Each row of a before or after table is a point. One or more steps were done to the points. Then noise was added and the rows were shuffled. The steps act on how far a point lies along the listed directions, d1 being the first. What was done? A step turns or swaps two directions, mirrors them in a line or flattens them onto one, adds a multiple of one to another, or multiplies one. Angles are multiples of 10 degrees, from the lower direction toward the higher: turns from -170 to 170, lines from 10 to 170 but not 90. Use the fewest steps. Two steps may share a direction if one is a turn and the other turns, adds or multiplies; they go together, in the order done. Otherwise the lowest direction goes first.
(in the rows, 128 means zero)

Directions:
(1): [ 99 135 181]
(2): [ 82 156 100]
(3): [156 181 136]
Before (11 x 3)
[[174 101 152]
 [204 134  82]
 [116 196 133]
 [ 84 114  78]
 [115 124  94]
 [149 152 149]
 [147  61  74]
 [124 116 109]
 [194 122 120]
 [126  97 153]
 [141 102  88]]
After (11 x 3)
[[137 166 158]
 [112 193 112]
 [167 194 171]
 [130 151 133]
 [118 129 216]
 [166 124 116]
 [115 163 133]
 [120  93 137]
 [172 104 159]
 [ 67  98 112]
 [143 109 191]]
Steps: turn d1 and d3 by -150 degrees

Directions:
(1): [104 151 173 144 190 116]
(2): [ 98  99 162 125  92  72]
(3): [ 96 169 156 144  84 169]
(4): [ 90  86 103 184 137 146]
Before (10 x 6)
[[ 70  96 133 188 132 131]
 [105  94 103 128 121 102]
 [113 136 132 151 104 169]
 [128 131 117 150 124 176]
 [125  76 116 138 160  95]
 [130  54  94 154 187  87]
 [ 75  91 175 182 178  80]
 [138 160 111 117  99 150]
 [104 143 134 164 108 171]
 [107  90 105 117 112  45]]
After (10 x 6)
[[126  51  91 163 186  89]
 [ 87  64  89 154 117  54]
 [ 59  71 162 210 183  90]
 [143 168 114 107  99 147]
 [117 140 137 144 102 163]
 [114  68 114 151 162  99]
 [108 147 140 158 106 171]
 [ 64  86 126 200 132 135]
 [ 96  88  96 143 123 105]
 [135 142 122 134 122 172]]
Steps: add 0.7 times d2 to d4

Directions:
(1): [ 83 197  93 147 137 148 153  94 146]
(2): [ 75 120 139  90 119 172 148 192 134]
(3): [128 154 132  70  90  70 169 121 108]
(4): [178 142 150  96 136 151 149 122 204]
(5): [161 175 170 160 156 133 159 168  89]
Before (10 x 9)
[[ 64 136  78 183 158 142 107  97 106]
 [104 103 113 133 144 134 136 150 119]
 [128 104 136 102 124 173 132 149 155]
 [183 140 150 132 136 154 113  94 176]
 [ 79  75  99 118 114 144  96 119 153]
 [153  86 112 197 156 176  94 128 138]
 [ 97 119 139 157 124 112 105 163  65]
 [105 147 107 151 108  97 144 130  69]
 [ 97 153 109 102 143 157 133 121 169]
 [106 120 104 175 137 176 117 125 135]]
After (10 x 9)
[[108  97 117 132 142 133 133 152 119]
 [ 88 174  95 158 112 102 154 119  76]
 [  8 222  34 207 170 168 138  54 128]
 [143  83 147  96 121 167 124 161 150]
 [184 137 150 132 134 154 112  96 175]
 [ 82  69 103 118 114 142  94 121 152]
 [114  88 152 148 121 103  95 178  57]
 [167  67 124 191 152 169  86 139 133]
 [ 56 217  76 119 150 175 156  88 186]
 [ 81 158  84 187 142 188 131 106 145]]
Steps: multiply d1 by 3

Directions:
(1): [186 107 115 151  87 198 100 124 101 107 106]
(2): [128 151 143  90 128 132 138 120  30 164 143]
(3): [116 179 145 123  62 144 145  64 160 146 138]
(4): [165 112 158 125  66  54 130 151 116  98 138]
(5): [108 124 118  86 106 111  49 135 139 167  77]
Before (9 x 11)
[[120 160 155 119  58 171 157  71 146 117 157]
 [152 116 148 121  86  55 141 157 141 113 142]
 [112 126 142  51 129  81 140 149  95 161 124]
 [138 144 131 151 109 125 153 115  77 119 152]
 [127 156 121 162 174 163 214  94 132 122 194]
 [143 125 155 122  33 100 108  83 178 135 128]
 [139 140 168 139  94  44 158 127 165  96 156]
 [ 90 177 138  98  74 121 119  74 184 152  90]
 [135 151 118 125 114 159  84  92 139 159  92]]
After (9 x 11)
[[153 117 147 121  86  56 142 158 140 112 140]
 [142 143 132 157 113 128 160 116  74 117 158]
 [ 86 175 137  92  70 117 106  74 187 160  83]
 [111 126 141  48 127  78 132 149  96 166 120]
 [123 159 155 124  60 174 164  71 146 115 161]
 [141 123 154 117  30  99  99  83 178 138 125]
 [133 152 117 119 111 156  73  93 142 164  87]
 [139 141 170 141  96  45 165 126 164  91 158]
 [130 157 121 175 181 168 236  92 130 110 209]]
Steps: multiply d5 by 1.3
